Each row is a point. To make a cloud, some directions were put in groups of two or more. Within a group, all points are equally far from the middle, so they leave a hole (a ring in 2 directions, a hollow ball in 3). The other directions are filled evenly. Then the cloud was stretched, turned, moved and blurred a little. How many holes are there, and how many directions does each take, smallest first?

Cloud (19 x 3):
[[ 17.6 -12.1  -9.6]
 [-15.1  11.5  -4.3]
 [-24.4  -8.6  19.7]
 [ -8.7 -28.9  13.4]
 [ 32.9  -6.9  18.1]
 [  1.3 -16.8 -14.4]
 [-19.0   6.9  -9.5]
 [ 21.7 -17.9  26.4]
 [-13.3  12.8  -0.1]
 [ -0.5   1.1  35.4]
 [ -0.1  -3.5  38.1]
 [-24.0 -18.5  21.2]
 [ -9.7  -3.3 -23.3]
 [ -6.0  -4.1  36.0]
 [ -6.9 -28.1  24.3]
 [ -0.9 -26.6   3.1]
 [  6.8  20.7   2.5]
 [ 24.5  -5.3  35.7]
 [ 25.2   9.4 -13.3]]
Holes: 1 (3)

Cloud (31 x 4):
[[-10.1 -29.9   8.8   7.0]
 [ 16.1  17.0  -6.4 -15.6]
 [-20.2   3.6  -4.4  37.1]
 [  2.6 -18.3  -2.8 -20.1]
 [ -1.2 -46.3  -6.1  32.8]
 [  2.3 -39.6  -4.6  24.1]
 [-14.8   3.4 -18.3 -26.4]
 [  8.0 -23.8  -8.3 -18.3]
 [  3.0 -12.7 -22.0  20.2]
 [  5.4  17.6   0.6   2.0]
 [ 18.2 -10.5  -3.7   3.8]
 [ -3.5 -32.7  14.8  14.9]
 [ 21.5  10.9  -1.4   5.1]
 [-11.1   0.7   7.5 -27.3]
 [ -4.7 -51.8   4.0  34.9]
 [  6.8 -22.6   0.4  19.5]
 [ -8.1  17.9  23.2  17.2]
 [-11.4  11.1  11.9  33.7]
 [ 12.0  -3.7   9.2  27.3]
 [ -5.7   8.0  14.4 -14.3]
 [ 12.2  22.3  19.5 -28.8]
 [-27.1 -10.4 -13.1   3.4]
 [ 11.1 -21.8  12.0  -5.8]
 [-21.0   2.6   2.7   6.2]
 [  0.2 -20.3 -13.0  41.8]
 [  5.2  10.1  -2.0 -27.3]
 [ 31.3  -1.0  37.0   7.7]
 [ 21.3 -22.0  10.2  37.3]
 [ 26.3  16.6  -3.4  -4.0]
 [  5.7  18.5   0.2 -26.6]
 [ 10.5  -5.1  -0.8 -17.6]]
Holes: 0

Cloud, 28 rows:
[[-22.2 -22.7  -2.5 -23.7]
 [  7.5   1.6 -12.0  40.0]
 [-10.4 -16.3  -5.4  21.8]
 [-22.9  17.9   9.4  12.5]
 [ 19.2  -7.1 -27.3  19.0]
 [ 12.5 -31.3 -28.0  -0.8]
 [-12.0  36.4  -2.7  -2.3]
 [  4.0 -50.0 -12.0  12.3]
 [ -4.7   1.0  -5.9  30.7]
 [  3.3 -10.7  18.5   3.1]
 [  7.4   1.2 -23.8   9.5]
 [ 14.5  21.3  18.3  21.7]
 [  9.4  31.3  12.2  15.6]
 [-19.6 -10.9  -6.5  10.1]
 [-21.3  24.0 -10.9  -5.1]
 [ 24.2  -7.0 -16.0  12.0]
 [ 10.6  11.3  -3.7  -1.5]
 [  2.7   8.2  26.0   6.3]
 [-18.5  -3.1  17.0 -28.7]
 [ 15.3 -43.2 -37.1   8.6]
 [-14.1 -19.6 -22.8   4.3]
 [-32.9  -0.9   9.2  -5.9]
 [ 27.8 -35.2 -18.8   9.3]
 [ -1.3  -7.1   8.6  31.7]
 [ -6.0  20.3   0.6  26.6]
 [-30.9  20.4  16.8   4.3]
 [ -9.1  -0.1  -5.6 -27.2]
 [ 10.8   3.7 -14.3   0.2]]
Holes: 1 (3)

Cloud:
[[-16.7 -15.3   2.6 -15.8   0.2  -9.4]
 [-12.5  18.5   5.9   3.2  16.1  33.6]
 [-34.1  -3.6  11.6  22.2   0.3  -9.3]
 [ 22.5 -25.8  11.1  10.6 -16.6  25.4]
 [  8.9  35.2  16.3  18.8  15.4   0.4]
 [  0.2  34.6  -4.5  -3.6  -9.0  42.1]
 [ 17.9  -8.5 -27.9 -23.8  -6.2  28.7]
 [ 21.6  14.4  18.1  32.4   4.4  11.6]
 [-17.4 -25.9  -0.3  16.9 -15.8  18.8]
 [ -4.1  -0.4 -21.0  21.1  -1.8 -10.0]
 [ 27.8  12.7   5.6 -10.5  -5.4  33.9]
 [ 18.8 -22.9 -11.9  14.0  -8.8  26.3]
 [  6.0  22.7  16.3  -6.0  13.3  15.8]
 [ -4.8  32.1  14.3   0.2   8.0  -8.9]
 [  8.2   9.7  33.5  19.6  -3.1  24.9]
 [ 10.6 -21.9  -0.4  21.7  -3.5  29.0]
 [ -0.3 -24.7  -1.0   1.5   0.9 -23.1]
 [ 15.1   9.4   5.3  -4.5 -18.3  47.6]
 [-15.7 -32.3   5.5  10.3 -17.0 -22.6]
 [ 14.5  44.7 -10.5  -4.2   1.8  11.2]
 [-22.5  -6.2  29.5  30.7  -5.8  11.2]
 [  8.4  25.4   7.8  15.6  -1.4  46.2]
 [ -5.5  40.3   0.6   6.4  12.2 -11.1]
 [  4.7  12.4  -7.3  19.2  22.0 -11.7]
 [-14.6 -13.0  -6.7 -25.7  -9.1  17.9]
 [ -9.0 -16.9  18.4  25.6   9.3  10.9]
 [ 10.3  21.5  -2.9  -5.9  24.4   4.5]
 [ 13.7 -15.9 -31.8  -8.3  -2.5  19.2]
 [  1.6  -1.3  17.2  32.3  15.2  -9.2]
 [ 19.3  15.5   0.2 -10.6 -13.0  46.8]
 [ 20.4 -28.9  13.3  11.7 -16.2  21.2]
 [-24.4  11.8  30.6  23.1   3.4  11.9]
 [ -6.7 -36.5  -2.6   1.9 -11.8  18.9]
 [ 10.1  11.3  27.5   1.0 -10.0   9.3]
 [ 11.0  38.2   2.9  10.2  22.4   4.0]
 [ -7.5 -36.0  -4.1  -2.0  -9.4  18.1]
 [-15.5   0.4 -12.5  13.7   6.4  25.6]
 [ -7.1  34.7   1.7  16.2  16.7 -14.5]
 [ 14.0  -3.4 -16.1 -27.4  -8.5  36.0]
 [  6.7  21.2 -19.1  10.2  23.2  18.8]
 [ 17.4   4.6 -14.0  -6.6 -28.1  36.9]
 [-13.5  16.0  -2.9  27.2  -6.6  23.1]
 [ 23.6 -22.8 -17.0   8.3  -3.1  11.7]
 [  8.8  29.3   6.3  -7.9  -3.1  -7.0]
 [ -0.1  19.1   2.3   4.7 -23.9  39.5]
 [ -7.3  33.7 -19.9 -20.2  -8.2  24.9]
 [  2.6  11.7  -3.5  -8.1 -29.4  38.0]
 [ 19.2  25.3  20.8  15.4  -3.2   4.4]
 [-30.2  23.9   4.8 -11.6  -1.5   9.5]
 [ -3.2  25.5  -5.7  28.1  -4.3  18.8]]
Holes: 2 (3, 3)

Cloud (81 x 8):
[[  9.9 -32.4  24.2  27.3  -1.0 -13.9  23.1   2.1]
 [  1.5  -2.8 -26.3  -7.7  17.8 -35.4  18.4   9.9]
 [ 22.2 -14.6   4.7   4.2  13.6 -17.2 -10.8 -22.4]
 [  5.5 -12.2  -4.2 -13.6 -31.0 -12.7  24.5  13.3]
 [ 15.4 -30.6  31.2  14.4  -4.1  23.7  10.8  -6.9]
 [-28.0 -10.6  -0.6  -5.9 -10.7  30.6  22.5  -9.7]
 [-24.7  -9.3  -6.4  -0.6 -12.4  10.4  -0.8  24.1]
 [ -3.6  17.8  14.5  23.0  -1.1 -12.9   1.8 -21.9]
 [ 34.2  -7.7  13.5 -27.3  -9.0   5.7  -0.4   3.8]
 [  1.4 -14.4 -23.7   7.8 -27.5  31.0  20.1 -16.8]
 [ -3.1  22.3 -20.1 -16.0   1.2  -3.6 -26.9 -22.0]
 [ 13.2   0.4  19.7  41.0   3.6  15.8  20.0   4.0]
 [  9.5 -18.1 -26.2  10.7 -32.0   4.4  17.3 -17.1]
 [ -8.9 -22.4  24.3   2.7   1.2  -8.5  -1.4 -28.2]
 [ 18.3  25.2   5.4   6.0  23.6  -8.6  20.5  22.5]
 [  1.3  25.9   6.2   0.6   3.5  -6.8  25.0  20.1]
 [ 13.5 -10.3  40.5 -11.5   5.8 -16.6  11.6  -0.7]
 [ -1.6 -13.2  -9.9 -29.9 -34.4  -4.4  29.1   1.9]
 [-29.1  -4.7 -27.9  14.2   2.6  -3.6  22.2 -16.2]
 [-41.3   4.6 -11.7 -38.1 -23.8   3.5  16.8 -10.4]
 [ 24.1 -15.7 -18.0  -1.4  12.3  10.5  42.8  26.4]
 [-23.8 -14.9  -7.8 -33.2  -7.0 -13.8  29.9  -2.0]
 [  3.9 -26.8  13.6 -14.1 -21.9  11.7  38.1  -6.4]
 [ -6.9  22.5 -40.9   1.9  -4.0   0.2  13.3 -15.4]
 [ -3.9  13.4 -18.8   6.9  10.2 -14.9 -17.4 -12.4]
 [  5.1  -1.2   3.3   6.8 -33.3  29.9  39.2  -2.9]
 [ 29.2   1.9  12.7 -10.3   7.8 -28.9   7.9   8.6]
 [  4.2  19.3  -6.8  23.9   3.9 -19.9  19.7 -23.9]
 [ 12.9 -23.6 -34.0 -37.7 -13.3  15.7   1.1   2.4]
 [  2.2  -0.3   0.9  30.2  11.8 -25.0  22.0 -18.7]
 [-12.3  -3.8  16.1 -15.8  -4.1 -23.3   0.9   5.7]
 [ 22.7   7.2  -3.7  -9.2   5.1 -23.9 -17.0 -18.7]
 [ 28.6 -33.3 -31.5  18.6  20.1  -8.1  19.1  24.8]
 [-20.1  -1.4 -32.1  10.7   8.7   5.0  22.0 -16.9]
 [-14.9  24.1   4.9 -10.6 -19.5  16.6  38.3  -5.6]
 [-17.3 -20.2 -14.1   0.3 -28.9  -9.0  22.0 -23.9]
 [ -6.6   1.6  -6.7 -23.6  29.2  -7.0  -5.3   7.1]
 [  0.5  17.9  -0.3 -11.0  11.4  -6.0   1.9  20.8]
 [  1.0 -20.2   1.9 -25.0  24.1 -26.6  -4.6   8.1]
 [-31.1 -12.4   3.0  -3.7  -8.2  -6.1  33.4 -21.3]
 [-17.0   1.9  19.5   0.8  -4.8  24.0   3.2 -13.6]
 [-13.5   7.2 -34.4  12.7  -5.1   1.1 -18.7  -2.6]
 [-17.8  -5.2   8.5 -26.1 -40.6   4.6   6.2 -39.5]
 [-16.9  18.4 -27.5 -19.4 -19.0   5.0  23.3  19.6]
 [ 14.7  11.1  -9.0   3.4  20.9  12.3 -10.7  -8.2]
 [ 12.5  -2.2 -14.8 -21.8   0.4  15.5 -11.4  21.0]
 [-24.0  -4.2 -13.3  28.9   7.6  -8.3  19.4  -3.6]
 [ -5.8   1.3 -11.8 -11.9 -33.0  -1.3  10.0 -46.4]
 [-25.3   3.6  -2.1  -5.0 -18.1  25.8  31.4  -9.2]
 [ 21.8 -19.9  41.3  -6.3 -10.6   7.8  12.3  -3.0]
 [  4.0 -15.3  22.1 -25.1 -33.8  13.7  17.8 -20.7]
 [  0.4  -8.9  -8.2   2.8  26.6 -23.6 -14.4 -15.3]
 [ 24.2 -12.0  26.6  12.5 -12.5  34.5  18.0 -26.6]
 [  5.5  -6.7  22.8 -14.0 -42.3   7.4 -10.8 -29.9]
 [-11.7 -22.8  -1.9 -24.0 -28.3  35.2  13.2   2.5]
 [ 13.8 -24.6   0.5  32.0 -16.5   7.1  21.7   3.7]
 [ -7.9  17.0  18.3   7.1 -14.9  21.8  -5.7 -17.9]
 [  3.5 -16.0 -19.6 -50.3 -15.3  -7.9 -15.3  -7.4]
 [ -1.6 -21.2 -26.3  17.6  -2.0  15.5 -17.5   4.8]
 [ 29.6 -19.1 -26.3  -6.6   2.3  -1.3  31.6  12.3]
 [ -5.5  21.2 -17.7  14.8  -7.4 -13.7  17.4 -26.6]
 [  0.2   7.5  -9.4 -19.9  22.7 -21.0 -12.9   1.4]
 [-15.8   8.4   6.6 -23.5 -14.2  19.1  -5.4   7.8]
 [ 29.9   5.1  -7.8  -4.9  -0.1   7.8   1.4  27.0]
 [  0.3   8.9 -14.8 -12.9  18.7 -29.8  -5.5  10.8]
 [ 24.4  -5.2 -20.3  21.8  -6.4  21.7  30.0 -11.1]
 [ -1.3 -24.5 -26.1  -6.1 -23.4  32.9  -3.8 -20.5]
 [ -2.8  25.0   7.9 -14.0   1.4 -17.6   4.3  11.4]
 [ 20.7 -30.5  -7.5 -24.4  10.2  16.6  17.6  12.1]
 [-11.0 -15.0   1.4  -8.9 -12.6 -23.4  31.9   8.6]
 [ -0.4  -4.0   5.9 -33.9   6.7 -12.6  29.0  -9.4]
 [-34.9  -2.4 -25.9  -1.3 -24.6  24.1  18.5 -14.7]
 [ -3.7 -23.6 -39.6 -34.0 -14.4  -5.6 -11.1 -25.2]
 [ -5.4 -10.6 -23.4  -7.8  24.2 -37.7  16.5  19.4]
 [  4.9  -3.4 -26.3   7.6  -5.8 -23.5  14.7 -20.6]
 [-22.6  26.4   5.7 -16.1 -32.8  22.6  -2.1 -40.9]
 [  4.0   8.5 -20.5  -8.8  -7.5  12.1  33.3  25.9]
 [  2.3 -12.6 -28.8 -36.2  -2.1 -14.4  12.3 -12.3]
 [ 24.7 -25.8  29.0 -17.4   2.3  12.9  18.8   6.9]
 [ 24.6   2.1   6.0 -22.1  -7.6  21.1  -1.4  14.5]
 [-10.1  22.2   5.6  -4.4  -3.7 -14.5  32.8   8.9]]
Holes: 3 (2, 2, 2)
